Every row gives one point. The last column is the point's height on a tilted bowl or saddle (a function of degree 2), plus a little noise. Along how many of its main directions does it bend up, bend down or stay straight?

Points, 15 rows:
[[0.137, 0.031, -0.320, -0.217],
[0.171, -0.250, 0.078, -0.199],
[-0.001, -0.047, -0.290, -0.183],
[-0.228, -0.224, -0.043, -0.217],
[-0.007, -0.203, 0.207, -0.196],
[0.071, -0.075, 0.109, -0.087],
[0.140, -0.001, 0.048, -0.068],
[0.171, 0.081, -0.105, -0.090],
[0.066, 0.009, 0.078, -0.063],
[-0.209, 0.085, 0.051, -0.126],
[-0.135, 0.046, -0.008, -0.084],
[-0.062, 0.104, 0.052, -0.070],
[0.176, 0.200, -0.188, -0.161],
[-0.103, 0.318, -0.025, -0.180],
[0.282, 0.312, 0.017, -0.211]]
Directions: 0 up, 3 down, 0 straight

Points, 26 rows:
[[-0.023, 0.010, 0.233, 0.036, -0.235],
[0.052, 0.236, 0.037, 0.070, -0.044],
[-0.108, -0.003, -0.195, 0.100, 0.041],
[0.093, -0.123, -0.057, 0.122, 0.050],
[-0.033, 0.369, 0.016, 0.352, -0.308],
[0.000, 0.075, -0.041, 0.053, 0.054],
[0.013, -0.079, -0.195, 0.124, 0.060],
[0.177, -0.316, 0.226, -0.024, -0.251],
[0.075, 0.229, 0.084, -0.169, -0.011],
[-0.088, 0.005, 0.100, 0.039, -0.021],
[0.325, -0.036, 0.032, -0.148, -0.267],
[0.230, 0.331, -0.222, -0.106, 0.182],
[-0.242, -0.154, -0.257, 0.080, 0.078],
[0.095, -0.059, -0.161, 0.115, 0.036],
[-0.092, 0.143, -0.239, 0.166, -0.076],
[0.009, 0.230, -0.174, -0.148, 0.106],
[-0.046, 0.140, -0.087, -0.253, 0.152],
[-0.002, 0.051, 0.091, 0.062, -0.050],
[0.007, -0.009, 0.169, 0.026, -0.110],
[-0.007, 0.203, 0.181, 0.195, -0.371],
[-0.225, 0.032, -0.172, -0.160, 0.111],
[0.071, -0.254, -0.153, -0.097, 0.088],
[0.060, 0.424, -0.224, 0.014, 0.123],
[-0.018, 0.056, -0.024, 0.111, 0.030],
[-0.150, -0.061, -0.158, -0.209, 0.243],
[-0.104, 0.010, -0.186, 0.167, 0.005]]
Directions: 1 up, 2 down, 1 straight
